Each row is a point. To make a cloud, some directions were put in groups of two or more. Within a group, all points are equally far from the middle, so they leave a hole (a ring in 2 directions, a hollow ball in 3). The other directions are filled evenly. Then the cloud was stretched, turned, moved and blurred a little. Count the holes, and give their numbers of directions, smallest first.

Cloud (14 x 2):
0:  0.272 -0.209
1:  0.214 -0.029
2:  0.104 -0.247
3:  0.359 -0.105
4: -0.014 -0.084
5:  0.219  0.022
6:  0.087  0.033
7: -0.039  0.067
8:  0.100 -0.222
9: -0.093 -0.141
10: -0.086 -0.018
11: -0.042  0.205
12: -0.118 -0.238
13: -0.024 -0.163
Holes: 0

Cloud:
0:  0.165 -0.134
1:  0.066 -0.190
2: -0.229  0.037
3: -0.099 -0.171
4: -0.155 -0.131
5: -0.001 -0.198
6: -0.171 -0.118
7: -0.223 -0.017
8:  0.198 -0.096
9:  0.031  0.283
10: -0.139  0.234
11:  0.012 -0.198
12: -0.113 -0.165
Holes: 1 (2)

Cloud:
0:  0.236 -0.152 -0.214
1: -0.167  0.057 -0.185
2:  0.065 -0.102 -0.191
3:  0.042 -0.061 -0.160
4: -0.067 -0.186  0.296
5:  0.008 -0.327  0.104
6: -0.167 -0.055 -0.123
7: -0.187 -0.126 -0.278
8:  0.101  0.177 -0.113
9: -0.103 -0.337  0.007
10: -0.108 -0.040 -0.056
11: -0.299 -0.252 -0.044
12:  0.220  0.069  0.121
13: -0.033  0.077 -0.190
14:  0.007  0.083  0.034
15: -0.049  0.026  0.009
16: -0.128  0.156  0.057
17:  0.318 -0.121 -0.064
18: -0.200 -0.044 -0.153
Holes: 0

Cloud (28 x 4):
0:  0.173  0.160  0.065 -0.239
1: -0.012 -0.276 -0.024  0.127
2: -0.108  0.232 -0.127 -0.176
3: -0.075  0.289  0.080 -0.041
4: -0.082 -0.124  0.116 -0.263
5:  0.121 -0.190  0.059 -0.255
6:  0.240 -0.160  0.142  0.081
7: -0.183 -0.051 -0.086 -0.227
8:  0.065 -0.050  0.258  0.111
9:  0.221  0.038  0.101  0.151
10: -0.163 -0.174  0.144  0.046
11: -0.145  0.021 -0.120  0.183
12:  0.201 -0.280  0.036 -0.064
13:  0.179  0.072  0.097  0.168
14: -0.055 -0.130  0.117 -0.273
15: -0.032  0.252 -0.111 -0.195
16: -0.052  0.260  0.104  0.042
17: -0.141 -0.129  0.216 -0.041
18:  0.098  0.066 -0.265 -0.096
19:  0.202  0.053  0.101  0.161
20: -0.033  0.268  0.132 -0.072
21:  0.136  0.052  0.158 -0.269
22: -0.171 -0.118  0.164 -0.143
23:  0.260 -0.190  0.116  0.031
24: -0.026 -0.093  0.161 -0.269
25:  0.005 -0.075 -0.256 -0.159
26: -0.190 -0.083 -0.028 -0.223
27:  0.150  0.071 -0.242  0.004
Holes: 2 (2, 2)

Cloud:
0: -0.236 -0.038 -0.152  0.144  0.160  0.130
1:  0.038 -0.015  0.259 -0.213  0.266  0.145
2: -0.156 -0.075  0.100  0.109 -0.092 -0.092
3: -0.051  0.491 -0.035 -0.068 -0.082 -0.053
4:  0.083  0.149  0.096  0.237 -0.255  0.209
5:  0.141 -0.153  0.085 -0.042  0.334  0.103
6:  0.007  0.043 -0.275  0.111  0.230  0.034
7: -0.038  0.127 -0.079  0.054  0.174  0.002
8: -0.212  0.052  0.100 -0.012 -0.202 -0.173
9: -0.077  0.180 -0.027 -0.061  0.091 -0.119
10: -0.279  0.210 -0.002 -0.050 -0.226 -0.163
11:  0.153  0.046 -0.142 -0.016  0.156  0.080
12:  0.269 -0.063  0.133  0.000  0.062  0.019
13:  0.165 -0.167  0.037 -0.249  0.128 -0.195
14: -0.042  0.059  0.152  0.167  0.080 -0.223
15:  0.188 -0.258  0.029  0.030  0.066  0.183
16:  0.217 -0.363 -0.009  0.065  0.035  0.035
17: -0.225  0.173  0.255 -0.059 -0.245  0.124
18:  0.123  0.091  0.210 -0.076  0.108 -0.162
19:  0.074  0.100  0.067 -0.146 -0.276  0.005
20:  0.051  0.280 -0.072  0.207  0.144  0.153
21:  0.066  0.110  0.019 -0.036 -0.124  0.331
22:  0.003 -0.057  0.189  0.025 -0.134  0.163
23:  0.116  0.147  0.134 -0.043 -0.166  0.224
24:  0.097  0.344  0.152 -0.149 -0.093  0.262
25: -0.191  0.335  0.043  0.128  0.011  0.072
26: -0.114  0.386 -0.145  0.046 -0.116 -0.193
27: -0.075  0.113 -0.122  0.260 -0.249 -0.005
28: -0.133  0.197  0.152  0.119 -0.137 -0.289
29:  0.237 -0.169  0.088 -0.004  0.144  0.160
30:  0.159  0.283  0.221 -0.075 -0.032 -0.061
31:  0.098  0.420  0.018 -0.099 -0.224  0.297
32: -0.334 -0.021  0.229 -0.135 -0.047  0.087
33:  0.257  0.060 -0.133  0.058  0.036  0.112
34: -0.147  0.426 -0.030  0.002 -0.075 -0.085
35:  0.120  0.115 -0.064 -0.243 -0.052  0.006
36:  0.159 -0.033  0.059 -0.098  0.179  0.124
37: -0.074  0.054 -0.010  0.112 -0.153  0.299
38:  0.233  0.186 -0.092  0.031 -0.032  0.100
39:  0.170  0.179  0.207 -0.076  0.026 -0.093
40: -0.135  0.327  0.105 -0.027 -0.056 -0.194
41: -0.134 -0.284 -0.006  0.105  0.102 -0.272
42: -0.229  0.188  0.050 -0.089  0.057 -0.094
43: -0.006 -0.020 -0.009 -0.011  0.260 -0.034
44: -0.058 -0.011 -0.025  0.155  0.297  0.097
45: -0.108  0.055  0.103  0.256 -0.017 -0.129
46:  0.153  0.110 -0.024 -0.106  0.051  0.084
47: -0.174  0.033 -0.087  0.176 -0.104 -0.023
48: -0.163 -0.037 -0.110  0.048  0.201 -0.045
49:  0.272 -0.158  0.049  0.007  0.169 -0.021
50:  0.276  0.070 -0.042  0.241 -0.191  0.139
Holes: 1 (2)

Cloud:
0:  0.090 -0.321  0.349 -0.051 -0.195 -0.072
1:  0.067 -0.113 -0.160 -0.159  0.215 -0.247
2:  0.121  0.174 -0.123  0.012  0.159  0.172
3:  0.065  0.268  0.263 -0.078  0.151  0.070
4:  0.073 -0.076 -0.207 -0.099  0.345 -0.094
5: -0.185  0.010 -0.225  0.159  0.078  0.013
6:  0.127  0.355  0.102  0.053  0.091 -0.149
7: -0.147  0.139  0.081 -0.070  0.222  0.211
8:  0.124 -0.019 -0.072  0.063  0.246 -0.173
9: -0.145  0.366  0.094  0.032  0.093 -0.010
10:  0.075  0.057  0.027 -0.155 -0.004 -0.331
11:  0.001 -0.141  0.173 -0.034  0.072 -0.299
12: -0.034 -0.105  0.181 -0.156 -0.189  0.113
13: -0.094 -0.252  0.159 -0.033 -0.085  0.156
14: -0.218 -0.076 -0.167  0.016  0.073 -0.049
15: -0.168 -0.127  0.002  0.101 -0.051 -0.230
16:  0.144 -0.186  0.149  0.182 -0.042 -0.117
17:  0.143 -0.190  0.106  0.248 -0.079 -0.038
18: -0.130 -0.010 -0.190 -0.180  0.304  0.048
19: -0.196  0.213 -0.179  0.007  0.116  0.133
20:  0.079 -0.229 -0.143 -0.071 -0.101 -0.124
21: -0.101  0.068  0.157 -0.108  0.115  0.175
22:  0.082 -0.225  0.270  0.032  0.056  0.058
23: -0.226 -0.026 -0.107 -0.030  0.393 -0.106
24:  0.073  0.241 -0.196  0.309 -0.059 -0.065
25: -0.017  0.281  0.172 -0.080  0.054 -0.152
26:  0.076 -0.347 -0.115 -0.226  0.178 -0.142
27:  0.003 -0.234 -0.183 -0.177  0.248 -0.211
28:  0.193  0.100 -0.030  0.200  0.040 -0.019
29: -0.186 -0.179  0.264 -0.195 -0.088 -0.152
30: -0.184  0.111 -0.058 -0.160 -0.190  0.040
31: -0.094  0.170  0.029 -0.100  0.175 -0.213
32:  0.177 -0.072  0.079 -0.278  0.100  0.021
33:  0.016 -0.043  0.149  0.249  0.266 -0.153
34: -0.118  0.204  0.041  0.027  0.000 -0.163
35: -0.062  0.070 -0.149 -0.332  0.039  0.051
36:  0.066 -0.043  0.016  0.072  0.250 -0.237
37: -0.015 -0.018  0.255  0.185 -0.157  0.200
38: -0.211  0.247 -0.013  0.154 -0.120 -0.028
39: -0.230  0.221  0.083  0.121 -0.128  0.084
40:  0.224  0.034 -0.112 -0.194  0.063 -0.171
41: -0.037  0.211 -0.288 -0.079  0.063 -0.093
42: -0.210 -0.199 -0.121  0.097  0.055 -0.148
43: -0.106 -0.016 -0.177 -0.212  0.036  0.031
44:  0.020  0.081  0.134  0.178 -0.042 -0.188
45:  0.034 -0.247 -0.162 -0.178  0.302 -0.077
46:  0.004 -0.072  0.330 -0.130  0.071  0.012
47:  0.034 -0.053  0.130 -0.278 -0.037  0.101
48:  0.117  0.064 -0.172 -0.161  0.240  0.053
49:  0.030 -0.226 -0.116 -0.158  0.084  0.009
50:  0.073 -0.008 -0.198  0.040  0.242 -0.088
51: -0.195  0.003 -0.205  0.059  0.079  0.013
52:  0.206 -0.013 -0.139 -0.155 -0.159 -0.127
53: -0.043 -0.286  0.278  0.203 -0.055  0.178
Holes: 1 (3)
